Each row of a before or after table is a point. The points were changed in one or more steps. Then noise was added and the rows were shuffled. The steps act on columns, c1 being the first. Name the steps. A step turns or swaps two columns, mirrors them in a line or flattens them onto one, adds a multiple of one to another, or multiplies or shifts one. Angles are multiples of 10 degrees, from the lower column toward the higher: turns from -170 to 170, lines from 10 to 170 but not 90. Use the fewest steps. Two steps may share a column if one is a turn and the other turns, adds or multiplies; they go together, in the order done. Otherwise the lowest column goes first.

Before (9 x 2)
-29,-25
-53,-26
25,12
33,55
-20,10
2,19
-6,2
57,17
-46,-31
After (9 x 2)
-32,-30
-40,-41
-32,-47
-1,-4
61,23
25,52
23,0
5,-18
14,15
Steps: mirror c1 and c2 in the line at 40 degrees

Before (9 x 8)
7,-1,-13,30,19,48,2,72
34,22,-23,-20,4,66,-32,-71
37,11,40,33,3,3,2,-28
19,-14,-53,3,18,2,5,30
7,-3,5,-2,-38,-10,-5,59
-8,41,59,22,-1,13,-97,-30
13,32,2,-46,20,19,-29,31
-45,12,-14,-30,-1,10,-7,23
-2,46,-62,10,-14,8,22,0
After (9 x 8)
-28,32,41,8,-2,4,-1,36
27,-31,-14,13,4,9,6,-47
59,-4,4,-2,38,-12,-9,8
70,28,-12,-1,-19,45,8,6
30,-46,1,33,-9,17,34,15
29,3,-55,-13,-18,3,3,18
-72,-20,-21,22,7,65,32,34
-2,10,-61,46,3,7,-23,-1
-31,24,60,42,33,13,89,-8
Steps: swap c1 and c8; swap c2 and c4; turn c5 and c7 by 160 degrees

Before (13 x 12)
-5,-35,-27,5,29,-65,1,6,5,-18,29,-37
30,-55,52,-1,-20,-12,-16,14,31,-35,73,39
-10,-20,-4,9,-26,-5,-16,-47,31,-23,8,8
9,-11,-25,-1,77,-24,6,5,53,-22,28,-9
53,-45,44,-24,-26,3,40,-51,-26,-13,16,36
21,46,45,16,3,-5,-13,9,-14,36,-11,-7
-3,39,32,-17,28,33,48,-5,28,6,24,-62
51,-13,-20,17,11,-14,4,10,56,43,75,37
-20,21,-43,-44,10,-15,53,-25,-21,-62,43,20
-45,-15,-34,41,29,42,-1,-3,-7,-60,50,-16
20,-48,6,11,-35,29,22,11,22,-37,-12,34
29,10,-39,-47,28,6,-50,19,-32,4,-9,-47
-20,-31,-8,-29,35,-21,44,1,17,40,-9,31
After (13 x 12)
-18,18,-26,-45,-47,-15,30,-42,-22,-62,40,19
21,47,10,15,13,-5,-2,46,-16,36,-8,-5
28,-56,14,-2,7,-12,-26,51,31,-35,71,37
19,-47,11,15,-34,28,-24,9,23,-39,-12,35
-19,-34,1,-29,-31,-22,49,-7,15,38,-9,30
11,-13,4,-1,21,-24,76,-25,54,-25,29,-11
54,-44,-50,-24,-47,4,-11,45,-25,-13,16,36
-10,-22,-46,8,6,-2,-32,-2,32,-25,6,8
-6,-35,6,6,7,-64,29,-27,6,-19,28,-37
31,8,20,-47,56,6,10,-39,-30,5,-10,-48
-5,34,-5,-17,-36,32,41,31,27,5,24,-60
50,-13,11,17,-2,-15,13,-21,56,44,76,39
-45,-18,-1,40,12,40,26,-34,-7,-62,52,-16
Steps: swap c3 and c8; turn c5 and c7 by 70 degrees

Before (12 x 24)
12,36,-23,-51,-15,-13,9,-30,-12,7,-14,-72,-40,-52,38,19,-47,-68,3,-2,7,-25,-27,-8
8,34,-14,12,9,4,41,42,9,20,-49,-1,-24,30,-32,-4,4,-59,-16,-59,-31,-5,47,-33
16,-2,-23,-31,8,0,-22,-10,-10,14,46,-5,-46,-18,-13,16,28,-31,11,-8,-24,68,-18,2
34,22,16,-3,-11,21,-24,18,-16,35,18,40,16,-43,16,-55,-36,-18,-29,1,-11,22,-4,7
17,-8,2,11,-4,43,9,42,33,-36,2,17,3,29,-28,10,-12,-56,-16,-13,-13,-25,-4,-22
31,-19,3,0,1,3,10,-20,-31,14,18,-16,45,-36,-9,-37,-16,44,23,-17,-25,-11,20,-43
-9,9,10,-13,-22,84,-66,41,12,-47,-5,-42,-2,-20,-21,40,-1,4,-14,-33,12,-12,31,12
7,-14,-51,21,-16,-2,-15,-11,-9,-15,16,-28,-35,-34,-17,39,34,-72,42,-26,-27,49,-10,-38
26,9,36,1,-6,-38,-9,10,23,32,55,-42,9,-14,8,-15,-26,0,26,-15,-50,-62,31,-34
-15,-57,5,15,8,20,-29,23,11,27,5,-55,-7,17,3,-25,10,16,20,-29,-50,58,68,-25
-23,-47,-36,39,49,3,-37,-34,10,21,-42,-43,-15,-22,-34,-19,-28,-46,-4,46,-44,-12,-22,35
49,16,-10,32,35,39,5,26,-7,-27,25,10,-17,6,14,79,40,10,-6,57,-67,28,22,-38
After (12 x 24)
-22,-47,2,40,48,4,-39,-34,9,-55,-44,-43,-15,-42,-34,-18,-28,-12,-4,46,-45,-47,-21,35
-14,-57,-36,14,7,20,-29,24,13,-38,5,-54,-8,35,5,-25,10,59,19,-30,-51,17,68,-25
-9,8,52,-14,-22,84,-65,41,13,80,-6,-43,-3,-40,-21,40,-2,-11,-13,-33,11,4,31,12
9,34,-15,13,9,4,42,41,10,-40,-48,-1,-24,60,-31,-4,3,-6,-15,-57,-31,-59,46,-33
7,-14,59,22,-16,-3,-15,-11,-9,-11,16,-30,-34,-69,-16,39,35,47,42,-27,-26,-75,-8,-37
31,-19,-20,0,3,3,10,-21,-33,-19,19,-17,44,-73,-10,-37,-16,-11,23,-16,-24,44,21,-44
33,22,-57,-2,-12,22,-24,17,-16,-43,16,40,15,-87,15,-54,-35,23,-29,0,-10,-18,-3,8
15,-3,-1,-32,7,0,-23,-10,-10,-35,46,-4,-46,-36,-13,16,29,68,11,-6,-26,-32,-19,3
13,35,7,-52,-14,-14,9,-31,-12,-24,-14,-71,-39,-104,37,20,-44,-26,2,-4,8,-67,-27,-9
17,-10,45,11,-5,44,9,42,31,56,1,16,1,58,-28,11,-10,-27,-15,-13,-14,-55,-4,-21
48,15,42,32,35,39,5,27,-8,36,23,11,-18,11,15,78,41,28,-5,57,-65,13,21,-37
27,10,-71,2,-5,-38,-10,10,24,-25,54,-43,7,-30,8,-14,-25,-63,27,-13,-51,-1,31,-34
Steps: multiply c10 by 2; turn c3 and c10 by 140 degrees; multiply c14 by 2; swap c18 and c22

Before (10 x 64)
-12,-22,-9,21,9,34,27,-7,7,-23,-5,-2,20,-1,-14,9,2,-19,-32,27,11,-35,-33,-67,20,-9,15,-18,17,-22,-19,-13,-11,-1,23,5,6,18,18,47,-29,22,16,-11,-14,-3,10,-29,0,-2,-26,0,-11,9,-2,33,35,19,10,23,-20,0,-43,-19
-20,-6,8,8,-6,39,1,-15,9,-17,-17,20,-12,-11,-1,-14,-18,-32,-31,29,22,-18,-17,0,35,-4,4,-19,-49,-2,21,-21,-12,-2,17,2,-39,0,3,51,33,38,17,-17,-67,24,-14,-19,17,1,-39,-49,1,31,-24,-7,76,77,7,11,-12,-8,-22,10
-23,-8,32,5,21,8,-10,34,3,-19,-24,-9,-6,-17,-21,5,-39,9,-12,28,-33,-33,-10,7,-46,5,8,88,-29,-7,-4,-19,7,-6,7,-3,-21,73,16,23,27,28,-10,-28,-6,16,4,-19,15,32,8,-37,-46,-15,-17,-10,-14,13,1,23,20,-60,-7,24
-3,-39,-2,2,-15,-42,-51,-17,-6,-8,-8,6,-9,6,-26,-24,7,39,-32,33,-12,11,35,10,5,-7,-34,-24,9,-26,61,-12,5,-9,-11,31,18,15,12,38,-28,-29,-5,-6,-10,24,19,-20,22,10,-26,-70,-39,-11,-18,5,-7,-23,-19,24,14,31,-38,0
-29,-46,-14,21,-22,32,3,-27,-8,-21,102,9,10,-58,0,-25,-5,-11,12,26,-4,12,32,-3,-45,9,-59,-11,12,-26,-23,1,-28,-4,-24,-15,-30,21,-26,35,-10,-103,19,-8,12,-16,35,35,-36,6,38,-50,1,0,-6,-12,-16,18,-2,-43,12,11,-8,20
-20,-19,-17,6,16,3,23,0,-10,-31,19,66,9,-7,-29,3,-35,-31,-19,17,-113,-37,31,8,21,8,-13,15,20,-3,87,-30,5,-3,20,5,-6,-7,-6,24,-24,-10,9,-26,-58,-8,-1,-21,-13,51,39,25,-4,1,-1,-11,-10,-24,-5,1,9,27,57,4
-27,-27,4,-92,18,13,2,48,-15,-27,11,15,-7,-29,52,-65,10,12,-15,-44,10,-18,-2,2,27,-11,-2,53,23,-22,-18,-15,10,-10,-86,9,6,-6,20,28,-1,3,-40,121,-76,1,41,-29,-23,9,-36,18,4,-32,-24,-4,-11,-18,4,-8,10,29,-10,19
-1,-33,23,21,0,32,27,-20,9,-8,-20,13,-10,9,10,-10,22,3,-21,-57,4,6,-30,10,29,4,21,26,21,-16,-17,42,-16,2,-1,-18,6,5,20,50,-26,38,11,-27,-10,-7,36,-26,10,36,-23,18,-19,23,-14,32,-7,-19,-77,21,-22,20,25,30
-16,-15,-13,16,17,21,5,-9,-14,103,7,-5,22,5,-43,-6,-38,-3,51,-21,-7,-19,29,5,39,-62,10,-25,4,-6,35,-11,7,-13,-3,-11,-15,2,19,-4,48,21,5,-4,9,16,29,-1,-14,62,35,-30,-41,-10,-19,-12,6,-4,11,-8,-4,26,-42,8
85,-16,-24,-17,17,21,20,-29,-5,-1,-21,1,11,-59,-46,-8,-8,-16,-27,21,0,-8,-45,-39,-36,-10,-45,-10,-50,-21,11,35,-14,-9,0,-13,8,-3,-47,-9,-24,34,19,-13,2,23,36,9,21,32,-34,4,-6,-56,-9,-6,-15,-7,4,2,15,10,4,-36
After (10 x 64)
-2,-32,23,20,0,32,27,-20,8,-8,-19,13,-11,8,8,-11,21,4,-21,-58,4,6,-31,9,28,4,20,26,21,-17,-17,42,-15,2,-1,-18,6,55,19,50,-26,37,12,-26,-11,-6,37,-25,9,35,-22,18,60,23,-15,33,-8,-19,-51,20,-23,20,25,29
-23,-7,36,5,21,7,-12,35,2,-19,-23,-9,-6,-18,-21,4,-39,7,-11,28,-34,-34,-10,8,-45,3,8,88,-29,-7,-4,-18,7,-5,5,-3,-21,123,17,22,27,29,-9,-27,-7,17,4,-19,16,31,8,-38,-19,-16,-17,-10,-13,14,-27,24,20,-60,-6,25
-13,-22,-8,22,10,35,28,-8,6,-23,-5,-2,20,-1,-14,9,2,-19,-31,27,12,-34,-34,-67,19,-8,15,-19,18,-21,-18,-12,-12,-1,23,6,6,68,17,48,-28,21,16,-12,-15,-4,9,-30,-1,-3,-27,0,-13,9,-2,33,37,19,-1,23,-20,0,-43,-19
-15,-14,-12,16,16,21,6,-10,-14,102,8,-6,22,4,-42,-7,-38,-4,51,-20,-5,-20,30,6,39,-60,11,-25,4,-6,35,-10,7,-13,-1,-11,-16,51,18,-4,48,20,6,-4,7,16,30,-2,-13,62,35,-29,-24,-11,-18,-12,7,-4,-20,-8,-6,26,-41,7
-20,-4,8,8,-6,39,0,-16,10,-18,-15,21,-13,-11,-2,-14,-18,-32,-31,30,22,-18,-16,1,35,-5,5,-19,-48,-3,20,-20,-12,-1,16,4,-41,51,3,51,32,38,18,-18,-67,24,-15,-19,17,1,-39,-49,-5,31,-23,-6,75,77,3,10,-12,-7,-23,10
-3,-40,-2,2,-16,-43,-51,-16,-6,-8,-8,4,-9,6,-27,-24,7,39,-33,33,-12,11,37,9,5,-7,-32,-25,10,-26,61,-11,6,-9,-12,30,18,64,12,38,-28,-28,-5,-5,-10,23,19,-20,21,11,-26,-70,3,-12,-18,3,-8,-23,-33,24,14,30,-39,1
85,-16,-24,-16,18,21,20,-30,-5,0,-20,1,11,-60,-46,-10,-8,-15,-26,22,0,-9,-45,-38,-35,-10,-45,-11,-49,-20,10,35,-14,-9,0,-13,7,47,-48,-9,-24,34,19,-14,2,22,37,10,21,32,-34,4,-5,-57,-11,-7,-13,-8,-2,3,16,10,3,-36
-21,-19,-17,6,15,4,23,-1,-10,-30,19,65,7,-9,-30,4,-36,-32,-19,18,-113,-38,32,9,22,8,-12,15,19,-4,87,-29,3,-3,20,3,-7,42,-6,24,-24,-11,10,-27,-58,-9,-2,-20,-13,51,39,25,2,1,-1,-10,-10,-23,-7,1,9,27,57,3
-29,-46,-15,21,-22,32,4,-27,-9,-21,102,9,10,-57,0,-25,-5,-11,12,27,-3,13,31,-3,-46,9,-59,-11,12,-26,-24,2,-29,-3,-23,-14,-30,73,-25,36,-11,-104,19,-8,11,-17,36,36,-38,5,37,-50,1,-1,-6,-13,-15,18,0,-44,12,10,-7,20
-27,-26,4,-93,17,13,1,48,-14,-28,10,15,-7,-31,52,-66,10,12,-16,-42,11,-19,-1,2,27,-11,-3,55,22,-21,-19,-17,11,-11,-87,9,5,43,20,29,0,3,-39,120,-77,1,41,-28,-23,9,-35,18,-2,-31,-23,-4,-11,-19,4,-8,10,28,-10,19
Steps: shift c38 by 50; multiply c53 by 0.7; turn c53 and c59 by 60 degrees

Before (12 x 64)
9,-1,5,28,-16,-2,12,5,-45,-17,-48,-4,-57,-23,-26,7,19,34,9,48,16,40,14,5,25,10,-35,44,51,13,-71,49,-38,16,55,-40,-70,-4,-22,-24,-76,-11,18,-1,24,10,24,-31,-8,-35,-4,4,21,-7,-11,28,19,-38,34,-12,0,-13,-58,43
-40,-45,9,57,-44,-29,0,-5,39,12,-14,-27,31,36,-14,17,-22,-28,0,-48,-7,-33,-14,38,24,-102,66,12,13,21,-12,-31,-6,51,-13,43,-18,-40,13,-1,-10,-49,-15,27,-42,5,-43,28,-38,10,-41,4,-33,-11,8,-5,-6,-41,44,-2,42,18,2,-19
11,-13,-28,-8,-19,25,-21,2,27,27,3,38,23,3,71,-33,-41,4,41,-32,1,-55,1,-10,29,28,-17,0,-21,12,48,12,-16,-31,-9,-30,48,-7,-42,-2,-10,-37,-23,29,12,-72,13,-24,23,70,-2,-34,35,-9,11,-15,-19,33,-9,-5,-3,30,24,9
-7,-3,-32,29,-48,47,25,-3,-42,-28,-31,16,-52,2,-25,-4,9,1,5,42,9,64,9,-4,21,23,2,25,51,46,-74,16,18,-28,48,-18,-84,-22,-44,-52,-10,28,15,29,5,30,40,-19,24,-42,-9,-9,4,-15,-46,15,10,-29,27,4,-14,18,-43,6
-12,14,-31,-15,-1,9,-28,12,13,28,0,19,27,-25,43,-23,-41,-12,1,32,-39,-25,-29,-44,39,25,-15,-15,-27,55,25,14,-16,10,40,9,50,-13,-59,19,-9,-3,-4,21,27,-51,2,-4,11,55,10,-42,-1,-36,12,-7,-4,73,-34,2,-20,-28,27,21
20,1,-5,32,-47,-11,21,-14,-32,6,-32,38,-8,25,-37,-10,8,28,22,56,27,36,6,15,23,3,-19,25,57,33,-81,24,-6,-22,41,-12,-32,-29,-31,-36,-51,-7,39,-23,-33,26,20,-44,23,-104,-2,-10,29,-32,-14,28,2,-27,-3,24,-11,-18,-33,9
-5,-1,-7,41,-26,7,20,-15,-19,-15,-56,11,-69,17,-11,-19,28,3,8,9,8,64,38,-8,34,18,-42,14,68,16,-68,35,6,-19,50,-28,-68,-20,-21,-23,-79,3,43,9,-24,17,37,26,21,-60,-45,0,7,-41,0,-27,17,4,-7,31,15,-18,-40,17
-16,-29,-27,80,-29,-18,-38,-2,-7,7,43,-27,-1,19,12,25,2,-22,3,-41,32,-46,-7,9,30,-88,97,25,-2,0,-32,-35,10,103,-3,24,4,-57,2,-18,-8,-97,10,50,-68,-11,-3,13,-15,18,-18,11,-26,-39,18,-10,15,-36,8,36,24,32,-22,-15
-15,40,-33,-3,14,-23,21,-4,33,11,-4,40,11,-4,35,-32,-20,19,57,-27,-21,-28,10,-57,23,29,-3,-13,-59,18,52,40,-28,17,-6,-15,47,23,-74,6,38,13,9,29,39,-40,-25,-15,16,44,9,-52,41,-42,1,-17,-1,41,-31,3,-19,10,-3,11
-24,-1,-18,34,-42,7,-6,7,-32,-26,-36,25,-26,6,-58,-3,-4,-4,9,55,23,52,19,-6,-19,27,-32,14,56,40,-67,44,-20,1,3,-47,-52,-19,14,-19,-49,-9,64,0,-7,16,18,-16,33,-18,-18,19,-8,-44,-24,-3,-13,-45,39,51,-12,-12,-34,10
-19,1,21,65,12,28,-4,24,32,16,-26,-9,19,1,-20,5,16,-36,-5,-33,34,-32,-16,31,14,-96,61,35,-13,18,-13,-56,3,68,-27,35,3,-42,-20,-30,7,-71,2,15,-47,-9,3,-3,-30,44,-36,23,1,10,15,-17,14,-28,-10,53,43,5,15,-23
-10,-42,-54,-34,25,-4,2,-13,23,42,-4,37,25,-54,47,-40,-37,-27,29,-35,-13,1,8,-33,23,37,3,16,-39,32,34,27,-49,-5,21,-34,76,6,-32,14,44,-17,5,56,25,-82,-7,0,0,31,-7,-58,45,-7,2,-2,3,40,-42,-2,-45,-24,40,0
After (12 x 64)
8,-14,-31,-11,-15,26,-24,1,8,22,2,38,19,2,70,-35,-42,7,44,-27,6,-54,7,-8,27,22,23,-7,10,-30,50,15,-17,14,-7,-23,46,-4,-41,-2,-1,-33,-25,27,12,-68,10,-22,26,-80,-3,-36,38,-11,14,-16,-20,33,-9,22,-2,28,-15,3
21,4,-9,31,-45,-13,14,-20,-23,10,-35,38,-7,27,-36,-7,5,25,23,61,18,38,6,15,17,-1,3,27,-9,-40,-77,26,-2,-16,38,-23,-34,-32,-25,-36,-50,-5,39,-24,-25,28,20,-41,22,110,2,-13,31,-33,-19,31,3,-26,0,-36,-7,-15,44,8
-3,-6,-12,39,-32,9,23,-14,-30,-15,-61,8,-71,18,-10,-24,24,9,8,15,8,56,34,-9,53,20,12,11,-33,-29,-69,34,7,-2,52,-31,-61,-20,-17,-27,-79,3,41,6,-21,27,43,30,23,83,-44,7,9,-38,-3,-25,15,7,-2,-22,19,-18,54,18
-42,-48,5,62,-46,-29,7,-3,-1,12,-9,-28,30,34,-16,15,-15,-23,-2,-49,-6,-37,-14,40,-54,-103,33,12,-1,28,-12,-30,-5,-50,-8,40,-20,-42,17,1,-15,-50,-16,27,-48,3,-45,34,-39,-11,-41,10,-35,-10,4,5,-8,-38,45,38,42,18,13,-20
-17,15,-34,-13,-5,8,-26,9,-4,28,4,27,23,-18,42,-23,-43,-17,-6,33,-37,-25,-25,-42,27,29,21,-17,18,-30,21,17,-19,-42,39,17,48,-15,-59,19,-11,-1,-6,20,31,-49,1,-3,12,-64,9,-41,-1,-36,9,-9,1,74,-33,17,-25,-24,-18,21
-16,-29,-30,74,-32,-19,-21,0,-33,6,39,-28,2,18,16,18,5,-20,1,-39,29,-49,-4,7,-79,-87,42,28,-28,81,-25,-34,15,-66,-4,33,2,-61,2,-16,-3,-100,9,50,-69,-13,0,11,-13,-13,-19,8,-29,-39,12,-7,13,-41,6,-7,23,31,-9,-13
-14,45,-35,3,16,-19,18,3,0,11,-5,39,16,-2,39,-34,-20,25,52,-28,-27,-24,9,-55,3,23,20,-10,-2,4,50,42,-25,-18,-7,-20,46,23,-75,5,39,12,2,31,42,-41,-26,-19,19,-42,4,-57,44,-39,1,-17,1,43,-23,32,-18,7,-57,12
-5,1,-31,34,-42,43,19,-3,-4,-29,-25,13,-50,1,-31,2,5,-1,-2,39,10,60,7,-7,1,19,16,27,-40,-47,-76,17,18,-21,47,-19,-84,-24,-44,-51,-11,29,12,26,3,33,35,-17,24,55,-7,-11,0,-19,-40,18,11,-33,35,-45,-12,17,37,3
-16,0,22,63,10,26,0,19,-52,17,-28,-8,23,2,-21,3,12,-35,-10,-34,41,-30,-19,32,-51,-92,23,38,7,42,-11,-59,7,-52,-29,32,8,-48,-22,-32,6,-69,0,9,-50,-3,3,0,-30,-45,-39,17,2,13,16,-13,16,-30,-12,31,47,4,-5,-27
15,0,7,30,-15,0,10,12,9,-15,-50,-8,-56,-19,-29,5,20,33,10,45,23,35,15,9,45,12,9,44,-55,2,-62,48,-37,-19,52,-42,-70,-4,-15,-20,-75,-12,17,4,26,11,28,-32,-7,57,-7,3,22,-4,-13,22,18,-43,33,-45,-3,-14,26,50
-25,3,-14,29,-43,7,-12,3,-46,-23,-40,29,-25,3,-54,-6,-5,-3,11,54,23,55,22,-2,24,33,-26,17,-39,-27,-66,50,-17,-33,1,-48,-53,-22,14,-18,-49,-10,63,-5,-8,17,15,-11,32,34,-20,21,-4,-38,-26,-4,-16,-42,44,-33,-11,-9,43,4
-10,-38,-54,-40,26,-1,-5,-12,1,42,-7,31,29,-53,46,-37,-39,-27,27,-29,-13,1,9,-34,6,39,19,14,36,-18,36,24,-45,-19,21,-31,70,8,-30,9,47,-23,9,55,27,-79,-6,4,1,-45,-6,-58,47,-7,7,-1,3,42,-48,22,-44,-23,-21,2
Steps: turn c7 and c36 by -10 degrees; turn c9 and c60 by 90 degrees; turn c25 and c27 by 70 degrees; multiply c27 by 0.7; turn c29 and c63 by 70 degrees; turn c29 and c50 by 160 degrees; turn c30 and c34 by -130 degrees
